Every row gives one point. Each copy is the shape, with its points in the same order, stretched, turned, moved and blurred by noise. Some copies are also mirrored. Which?
In the rows, zero is written as 128.

Shape:
[[146,134,152],
[15,106,165],
[153,151,70],
[130,103,121],
[141,105,142],
[163,141,127]]
Copy 1:
[[135,155,136],
[28,67,137],
[193,123,128],
[140,120,158],
[138,143,167],
[161,152,137]]
Copy 1 is: only turned
Copy 2:
[[157,150,126],
[43,225,186],
[129,73,92],
[137,111,151],
[164,121,151],
[166,121,108]]
Copy 2 is: only turned

Shape:
[[54,142,88,116],
[178,98,122,113],
[56,194,99,138],
[97,178,98,134],
[164,119,130,151],
[152,159,172,108],
[152,215,207,107],
[79,123,113,187],
[118,96,120,144]]
Copy 1:
[[129,98,127,75],
[152,197,109,114],
[147,70,145,81],
[164,104,136,96],
[152,149,103,143],
[162,150,161,140],
[175,135,194,161],
[123,54,78,133],
[117,121,95,131]]
Copy 1 is: mirrored
Copy 2:
[[77,102,83,147],
[196,163,118,90],
[59,83,109,202],
[96,114,115,190],
[181,121,136,130],
[135,169,171,124],
[107,175,213,164],
[130,52,110,169],
[163,104,103,109]]
Copy 2 is: only turned

Shape:
[[107,123,116,94,128,181,126,165],
[168,103,126,77,156,178,82,143],
[92,133,185,109,146,62,130,96],
[144,140,111,56,149,159,64,179],
[158,191,173,133,155,154,101,158],
[104,107,104,150,152,149,88,149],
[111,98,149,126,63,83,113,104],
[104,116,122,122,115,99,98,23],
[116,101,98,106,14,180,69,104],
[161,132,94,99,150,168,120,157],
[113,156,105,132,75,179,68,67],
[101,131,195,148,138,173,122,175]]
Copy 1:
[[151,127,150,121,96,146,89,146],
[184,146,143,130,131,142,76,92],
[91,103,176,86,121,118,163,90],
[166,191,145,105,123,155,77,110],
[117,168,169,168,64,116,140,96],
[162,132,141,137,131,144,144,163],
[131,96,126,53,122,74,142,117],
[137,89,95,84,146,159,161,91],
[201,108,60,52,98,121,103,135],
[143,151,131,146,123,141,77,122],
[170,125,69,103,86,171,150,117],
[146,116,195,150,55,96,150,149]]
Copy 1 is: mirrored
Copy 2:
[[169,97,121,144,141,124,144,183],
[170,106,133,114,184,193,140,184],
[25,176,151,109,143,110,144,101],
[154,71,153,81,184,162,138,228],
[135,64,171,69,95,187,148,130],
[138,155,81,95,115,143,141,171],
[38,129,80,146,141,96,130,103],
[79,193,84,98,197,115,163,47],
[134,57,18,156,182,100,177,123],
[189,97,153,111,153,159,99,171],
[151,91,54,92,171,128,195,73],
[120,100,110,141,67,153,182,157]]
Copy 2 is: only turned

Shape:
[[99,75,72,167,126,116,70,120,126],
[105,65,110,131,75,95,74,119,160],
[83,80,159,137,133,82,64,124,121],
[149,132,68,130,128,125,148,163,132],
[180,183,139,100,118,150,133,161,89],
[123,98,116,102,144,199,86,123,143],
[134,184,116,83,102,140,150,169,99],
[143,156,140,92,122,88,136,140,94],
[79,86,154,207,93,149,135,152,104],
[119,59,138,174,103,120,127,152,128],
[146,159,137,82,141,134,174,138,125],
[84,115,141,177,101,98,87,141,166],
[170,141,157,113,134,152,115,177,122],
[135,149,110,69,170,142,118,188,129],
[153,116,91,118,186,189,73,94,173]]
Copy 1:
[[78,81,162,92,112,101,63,151,179],
[128,118,160,86,59,72,93,162,173],
[165,136,143,64,137,109,54,144,161],
[76,107,141,177,101,150,123,159,156],
[101,169,103,167,112,147,153,57,132],
[74,116,165,105,160,79,156,125,155],
[93,169,102,198,111,113,142,88,102],
[136,164,74,155,125,134,105,112,131],
[57,164,217,52,70,153,107,140,124],
[105,159,192,70,81,159,109,167,172],
[120,160,87,161,142,143,156,136,113],
[132,102,192,76,74,127,87,141,123],
[129,167,150,142,129,159,156,86,154],
[132,139,132,195,183,133,133,120,152],
[82,33,145,118,179,110,162,130,171]]
Copy 1 is: only turned
Copy 2:
[[156,78,98,43,66,177,108,126,145],
[149,132,135,48,92,138,93,158,182],
[181,113,127,79,97,155,111,113,210],
[117,71,121,124,134,126,119,123,78],
[97,116,146,222,108,93,105,116,80],
[166,159,91,120,100,185,94,93,100],
[96,119,150,175,100,91,133,112,91],
[136,103,138,179,120,95,142,137,131],
[82,95,211,109,100,182,85,94,171],
[116,99,182,97,134,172,76,114,160],
[138,132,129,201,166,128,153,104,112],
[113,101,140,81,112,144,77,101,203],
[130,122,140,196,132,121,89,102,102],
[163,105,115,151,142,112,119,51,70],
[185,136,7,139,115,191,97,105,87]]
Copy 2 is: only turned
Copy 3:
[[111,143,124,147,108,31,66,141,128],
[115,155,135,188,99,80,47,105,122],
[91,86,95,181,72,76,66,117,116],
[164,130,160,99,145,96,124,141,161],
[135,94,158,113,144,152,123,179,153],
[79,100,169,151,156,82,90,131,103],
[137,107,166,78,139,168,125,147,162],
[132,98,149,121,93,144,127,149,147],
[100,127,59,166,152,105,78,111,176],
[119,130,97,197,127,77,71,112,170],
[128,96,173,107,133,160,157,126,141],
[133,125,79,144,129,118,73,112,117],
[136,70,135,151,151,124,99,152,148],
[140,54,169,92,136,113,119,136,139],
[106,106,185,134,157,59,122,153,64]]
Copy 3 is: mirrored
Copy 4:
[[129,104,82,108,171,122,134,173,60],
[95,130,131,149,177,153,93,207,52],
[110,85,150,125,173,152,123,203,112],
[97,146,63,147,95,100,122,115,100],
[149,162,142,141,40,93,109,141,146],
[109,155,136,84,139,54,156,156,110],
[111,148,130,120,30,115,118,150,105],
[117,133,136,145,81,151,130,144,131],
[103,117,98,78,147,130,68,181,138],
[84,137,95,141,167,130,82,189,137],
[85,166,137,128,80,112,137,105,160],
[98,82,127,144,147,123,62,168,87],
[130,147,144,159,86,85,108,158,163],
[94,128,110,146,68,75,165,148,118],
[132,156,130,112,163,32,177,80,127]]
Copy 4 is: mirrored

Shape:
[[125,154,99,93,158,56,195,175,95,129,109,134],
[102,101,156,90,104,72,167,76,136,98,78,128],
[178,142,159,170,118,49,107,119,184,149,146,127],
[167,157,59,65,144,112,125,150,149,121,82,104],
[80,137,62,166,93,105,160,101,108,111,96,142],
[103,130,149,79,80,128,104,150,82,100,128,53],
[101,148,154,130,104,133,90,161,133,122,142,160],
[176,157,141,72,90,124,204,80,93,129,100,109],
[74,101,149,153,184,132,159,157,104,160,115,147],
[157,148,175,108,85,139,92,172,158,72,111,140],
[147,63,91,102,81,124,118,85,102,108,75,166],
[154,76,87,164,177,131,180,158,149,154,183,138],
[171,142,134,76,173,89,128,77,111,95,129,84],
[85,146,98,81,162,153,155,156,141,162,191,150],
[162,69,158,82,116,157,124,121,126,105,190,132]]
Copy 1:
[[118,72,94,88,92,203,137,163,95,89,132,114],
[113,38,179,85,114,124,108,106,72,115,137,129],
[93,113,152,106,105,120,72,120,224,144,170,152],
[118,57,94,113,92,145,158,133,135,114,131,61],
[101,74,134,155,143,159,147,192,87,122,180,121],
[145,93,129,168,80,171,132,82,64,56,131,93],
[130,203,161,159,102,92,125,153,126,141,131,123],
[145,40,137,125,46,176,107,124,72,107,170,109],
[114,134,97,163,137,148,141,160,100,175,110,180],
[137,184,217,117,88,110,120,105,127,148,117,87],
[127,59,172,136,100,104,218,129,79,104,171,122],
[165,56,81,112,153,158,126,148,189,180,144,181],
[129,45,72,90,104,137,89,59,128,153,175,115],
[190,141,61,132,100,117,103,174,124,152,129,125],
[211,97,145,111,100,103,119,71,127,149,155,144]]
Copy 1 is: mirrored
Copy 2:
[[138,76,113,76,233,137,85,83,127,151,112,112],
[162,197,115,149,163,110,48,115,172,121,138,73],
[159,212,106,57,94,173,115,179,103,138,163,181],
[105,117,73,79,152,96,102,117,75,190,84,91],
[164,114,151,72,94,137,86,139,185,142,119,44],
[152,155,81,179,148,92,186,90,185,153,56,122],
[141,134,124,167,107,205,141,132,164,170,150,114],
[80,186,136,85,187,115,140,87,145,127,83,62],
[123,68,123,131,163,143,97,60,163,78,187,114],
[121,170,115,162,109,184,113,145,129,178,89,145],
[93,189,170,134,145,55,77,177,182,173,141,26],
[123,54,156,48,166,116,133,160,50,83,173,89],
[147,185,146,135,154,85,127,66,49,158,104,133],
[124,40,116,130,169,190,177,96,82,142,162,54],
[117,157,162,174,170,121,170,158,83,131,131,76]]
Copy 2 is: mirrored

Shape:
[[131,133,161,151,94,101,147,133,138,115,130,79],
[169,70,123,188,111,124,92,164,110,135,146,163],
[119,87,171,112,147,132,100,93,141,87,136,139],
[141,127,160,90,90,163,134,151,149,131,92,129],
[103,99,138,93,136,114,131,151,97,81,75,143],
[86,156,109,99,140,102,90,105,159,94,95,160],
[162,106,138,129,130,176,124,151,146,80,136,81],
[99,160,119,126,150,121,89,85,115,139,151,162],
[170,163,169,146,168,176,142,116,122,136,158,98],
[97,144,182,173,164,172,127,171,114,158,155,170],
[73,110,105,156,83,107,160,166,129,162,152,121],
[150,90,142,100,183,129,103,136,129,108,84,91],
[85,102,92,186,87,171,126,89,156,85,127,165],
[141,162,86,167,84,118,123,102,120,137,99,173],
[154,145,85,120,149,138,87,102,103,145,125,101],
[170,91,98,104,109,109,168,176,122,127,109,129],
[131,127,173,115,164,101,169,100,167,147,140,82],
[78,140,87,134,174,161,87,134,116,83,155,133]]
Copy 1:
[[113,117,75,120,111,137,141,123,149,110,126,104],
[99,67,99,115,87,115,133,158,59,140,99,155],
[164,114,146,91,129,100,133,130,127,102,78,140],
[144,114,134,129,119,107,133,92,157,145,153,140],
[141,129,164,84,105,72,108,164,144,121,146,106],
[152,193,156,117,153,75,147,146,110,107,133,116],
[146,89,134,103,91,121,112,65,115,121,121,88],
[141,184,141,133,159,140,127,164,96,129,90,149],
[163,114,130,172,124,182,96,106,127,112,97,120],
[163,77,139,163,176,173,127,177,75,127,122,122],
[58,111,101,103,148,153,137,147,105,142,147,115],
[167,103,138,102,122,74,61,107,135,83,120,112],
[72,148,149,129,133,109,187,124,81,174,63,101],
[78,188,120,175,105,118,158,161,106,168,106,143],
[122,173,121,130,119,128,75,110,107,138,101,133],
[86,102,147,107,62,104,101,119,134,117,169,138],
[139,113,117,139,152,143,100,111,165,55,113,131],
[149,153,175,92,149,128,112,132,57,130,111,74]]
Copy 1 is: only turned
Copy 2:
[[116,160,165,161,80,131,111,111,150,133,158,94],
[166,168,155,133,145,140,155,57,133,69,98,141],
[142,110,101,103,139,101,123,72,161,76,180,156],
[91,148,126,152,125,129,92,121,206,148,146,122],
[118,116,88,145,158,105,154,51,159,169,172,134],
[106,122,62,107,125,111,138,114,147,113,146,105],
[146,113,184,126,111,108,150,109,207,155,154,129],
[130,119,82,104,129,127,121,116,96,74,128,156],
[142,124,188,157,147,130,110,158,140,107,154,139],
[178,103,116,159,188,140,37,105,122,106,124,109],
[149,135,103,177,76,137,101,95,136,152,99,133],
[111,88,155,177,150,110,199,80,177,137,167,111],
[136,139,86,75,98,67,72,86,140,84,91,155],
[90,208,118,119,121,112,117,129,94,86,80,134],
[94,112,152,138,108,129,187,116,121,120,102,160],
[146,167,157,193,131,118,197,114,180,156,138,150],
[134,123,151,211,117,114,133,154,154,96,187,111],
[168,57,96,89,125,113,144,90,137,148,118,151]]
Copy 2 is: only turned
Copy 3:
[[153,132,141,151,134,118,71,173,152,156,117,112],
[161,146,56,75,126,160,105,198,125,111,178,106],
[161,88,112,125,120,192,79,95,100,167,98,116],
[92,166,152,166,141,123,93,103,104,153,163,149],
[158,137,151,118,125,129,163,61,102,143,110,80],
[112,154,111,166,75,176,147,60,152,116,50,119],
[113,113,123,122,170,125,118,155,130,207,159,136],
[134,122,84,125,69,145,100,103,132,117,64,151],
[95,89,86,144,168,83,59,146,126,165,150,150],
[161,103,97,168,105,100,113,123,106,95,197,137],
[198,155,173,132,109,100,149,188,114,78,118,144],
[143,130,94,142,196,153,134,87,108,188,107,113],
[118,136,110,138,39,157,156,181,76,109,105,114],
[75,189,80,129,66,110,111,168,127,82,103,109],
[111,152,68,109,138,116,121,141,134,175,67,164],
[115,164,156,79,197,102,130,148,110,99,147,109],
[144,103,139,177,199,129,50,132,113,127,94,140],
[157,97,99,116,79,129,205,102,140,158,85,146]]
Copy 3 is: mirrored
Copy 4:
[[99,131,69,111,121,134,108,114,77,100,152,172],
[132,164,127,61,157,165,98,160,163,249,154,182],
[108,107,140,144,176,136,148,73,202,121,165,148],
[54,208,133,163,150,139,131,80,85,153,118,106],
[73,153,164,193,162,113,149,61,126,159,93,223],
[120,117,163,236,130,122,77,95,178,104,121,142],
[127,149,135,74,187,90,105,85,88,113,122,142],
[127,91,131,166,97,139,126,165,207,115,107,106],
[144,123,100,61,140,168,176,127,100,67,80,90],
[141,200,76,123,72,182,171,140,173,141,66,147],
[106,167,54,135,23,86,103,146,113,195,162,180],
[138,141,218,106,170,119,171,60,117,99,137,191],
[165,150,72,206,186,75,73,188,160,186,172,134],
[124,153,103,180,149,153,86,214,115,180,116,118],
[132,108,195,86,136,104,126,170,124,116,105,107],
[83,159,144,110,130,130,126,74,65,218,123,183],
[130,104,97,117,89,162,195,65,108,57,178,140],
[163,106,154,140,115,57,85,136,188,111,69,153]]
Copy 4 is: mirrored

Shape:
[[200,116,145,186,142,105,110,177,134,189,128,141],
[115,206,118,108,146,155,149,87,103,107,108,96],
[78,172,139,153,134,200,165,111,121,130,171,107],
[108,155,121,105,136,192,143,101,57,105,161,117],
[135,82,169,125,169,124,111,151,197,173,99,160],
[179,90,138,132,104,160,164,133,169,133,103,175],
[150,155,167,187,97,131,99,157,175,134,114,100],
[126,141,120,141,144,161,157,70,132,132,164,80],
[81,174,128,149,132,212,156,78,69,150,103,116],
[155,97,179,140,118,72,116,170,159,158,121,141],
[179,95,147,123,155,142,191,101,177,200,94,165],
[158,142,154,174,170,104,155,168,161,125,127,177],
[178,124,177,190,169,166,90,148,143,110,112,92],
[84,121,87,166,140,144,158,104,103,109,110,106],
[105,181,45,123,143,172,116,147,117,130,148,123],
[195,112,176,202,136,97,59,118,180,151,128,190]]
Copy 1:
[[148,127,147,172,159,103,83,151,75,160,107,134],
[83,148,181,152,122,201,132,98,164,134,145,131],
[95,131,156,128,83,127,91,38,171,133,168,133],
[88,145,159,116,132,141,155,44,176,132,110,120],
[158,141,137,185,42,112,102,136,44,125,116,158],
[164,86,139,178,107,115,140,132,88,187,133,143],
[130,88,93,177,104,153,48,117,114,174,138,168],
[95,154,149,156,109,119,120,104,165,121,190,126],
[128,153,184,111,119,143,119,29,158,136,158,169],
[127,112,100,145,100,132,92,154,43,152,116,127],
[186,144,179,175,84,101,131,157,64,162,187,119],
[100,98,181,183,102,121,88,154,75,184,112,146],
[134,141,134,198,99,106,81,131,145,181,101,203],
[98,126,167,128,114,134,124,107,146,103,150,178],
[90,115,196,163,140,175,116,87,173,74,99,125],
[127,124,120,227,142,103,107,134,19,188,97,183]]
Copy 1 is: only turned
Copy 2:
[[108,79,177,71,132,50,83,164,119,108,83,124],
[97,124,139,188,155,170,132,67,119,108,150,58],
[134,94,145,182,177,136,163,93,137,143,154,10],
[134,107,156,166,128,177,129,95,128,151,194,50],
[138,105,131,118,124,21,148,174,134,108,82,139],
[144,106,151,77,141,82,140,151,81,52,116,122],
[91,129,109,90,150,78,116,148,127,82,64,62],
[122,94,120,156,194,139,126,108,134,84,169,67],
[158,142,196,190,169,128,117,47,133,134,171,32],
[117,88,108,71,89,92,122,181,163,89,70,128],
[148,72,181,127,162,51,142,145,101,38,119,142],
[95,89,156,103,136,77,167,126,134,120,102,101],
[65,148,119,90,149,23,120,135,126,97,121,55],
[162,135,126,133,174,128,105,41,151,132,152,85],
[150,97,163,180,176,142,102,83,66,194,133,97],
[98,135,173,50,163,57,119,193,138,81,101,153]]
Copy 2 is: only turned
Copy 3:
[[140,72,154,124,168,43,145,149,109,57,200,86],
[87,143,84,171,135,123,75,124,146,123,92,130],
[115,108,142,117,181,152,39,128,141,139,38,173],
[103,159,141,168,124,152,36,147,157,148,82,162],
[139,91,184,109,133,86,197,129,103,137,92,92],
[128,84,153,129,109,120,161,164,101,82,103,109],
[121,77,139,96,173,100,125,103,61,73,159,148],
[93,134,129,91,129,105,91,125,136,111,52,178],
[113,150,134,152,181,136,31,142,143,110,43,106],
[134,64,160,86,140,101,187,125,112,104,166,82],
[109,75,157,114,120,59,168,171,161,80,53,46],
[106,56,155,147,175,110,157,139,160,94,128,103],
[52,118,173,134,158,58,91,143,60,111,145,173],
[117,168,108,119,180,130,128,158,129,112,79,150],
[190,159,82,174,159,135,107,128,124,127,124,181],
[138,88,223,119,144,106,190,85,95,54,185,107]]
Copy 3 is: only turned
Copy 4:
[[124,117,64,87,58,37,169,80,159,152,159,156],
[126,103,162,105,215,182,108,108,115,116,121,100],
[130,114,211,88,164,182,156,91,120,91,201,135],
[136,123,163,96,208,158,124,151,103,91,178,138],
[150,76,127,182,67,73,152,99,167,103,145,151],
[153,63,93,149,94,94,210,140,100,146,157,175],
[125,139,155,108,75,112,212,100,142,136,146,101],
[77,98,158,109,145,198,122,119,116,115,186,119],
[122,135,167,108,216,190,146,94,145,75,162,157],
[124,125,118,164,67,51,151,95,112,135,137,144],
[119,50,62,168,108,114,142,68,119,128,162,179],
[142,58,135,106,98,37,170,79,134,175,154,166],
[97,88,124,78,103,61,221,139,188,114,176,108],
[90,98,179,92,144,143,136,132,137,110,125,182],
[187,107,170,53,130,158,112,130,150,116,123,137],
[122,121,114,161,52,56,212,120,180,211,184,145]]
Copy 4 is: mirrored
